Each row is a point. The window is the flat piece filled in between its corners: a triangle in 3 columns, a solid with four corners in 4, and so on. A path goes straight from each point to the next, and from the last back to the first. After which points does the path pass through the window?
(in the rows, 128 means zero)

Window (3 x 3):
[[116  87 120]
 [100 165 166]
 [141 174 106]]
Path:
(1): [163 148 120]
(2): [116 151 172]
(3): [ 68 189 139]
(4): [ 65 109 137]
(5): [116  80 149]
(6): [152 215 156]
(7): [110 168 121]
(8): [ 76 171 120]
Through the window after points: 2, 8

Window, 4 rows:
[[147  60 156 183]
 [135 169 108  99]
 [103 130 114 149]
 [126  55 163 104]]
Path:
(1): [132 201 147 112]
(2): [134 138  82 133]
(3): [161  94 115 134]
(4): [128  98 170 136]
(5): [ 72 100 170 119]
(6): [150  87 114 104]
(7): [157  64 118 104]
(8): [103  94 164  94]
(9): [129 148 167 158]
(10): [148  72 117 141]
(11): [156  17 128 190]
(12): [124  59 174 158]
Through the window after points: 9

Window (6 x 6):
[[ 97 152 112  72 196 117]
 [ 94 183 140  98 143  99]
 [113  46  81 170  91 128]
 [131  67 103 193 139 119]
 [110 148 136 134 147 179]
 [146 158  61 151 165 178]]
Path:
(1): [160 113 109  97 121 143]
(2): [149  97 113 147 138 123]
(3): [ 98  59  85 227 142 128]
(4): [ 97 141  95 141 150 139]
(5): [169 128 113 123 174 157]
(6): [163  49  84 139 110 143]
(7): [ 63 111  96 154 129 116]
(8): [ 67 149  76 140 137 146]
(9): [170 179 152 101 165 110]
(10): [147 163 144 103 172 169]
(11): [ 49 146  66 147 113 117]
(12): [ 65 107  31 139 178  91]
(13): [153  97 161 130 118 155]
(14): [144 118 100 122 118 120]
(15): [ 95 140  74 136 202 153]
(16): [ 58 121 112 182 163 145]
Through the window after points: 2, 4, 6, 8, 12, 16

Window:
[[110 156 110 141 162  71  88 120]
 [134  59 137  85 136  93 214 191]
 [152 154  78 156  49 209 107 113]
 [107 175 147 134 146 156 114  99]
 [135  84 204 115 184 109 119 186]
 [105 118 110  80 161 135  76 120]
 [143 189  91  96 125 127 103 140]
 [148  98 147  81  63  80 162 146]]
Path:
(1): [127 113 130 113  47 115 100 179]
(2): [ 57 121 100  75  63  72 171 141]
(3): [163 143 125 118 117 126 110 122]
(4): [164 104 113 113 144 153 118 103]
(5): [ 59 148 137  98 145  90 127 208]
(6): [ 89 146 172  91 118 155 102 166]
(7): [150 115 115 145 194 106 118 113]
(8): [185 182 134  56 140 117 134  67]
(9): [ 93 144 116 145 139 157 106 149]
(10): [ 57 177 153 100 124 175  98 136]
(11): [203 139  98 147 139  95 104 106]
(12): [176  96 139  76 165 126 123 109]
(13): [ 41 147  90 101 133 134  53 145]
(14): [ 58 174 111 122  54 120 129 147]
(15): [189 136 145 135 192 145 108 104]
(16): [156 135 111 107 159 133 189  81]
Through the window after points: 12, 16
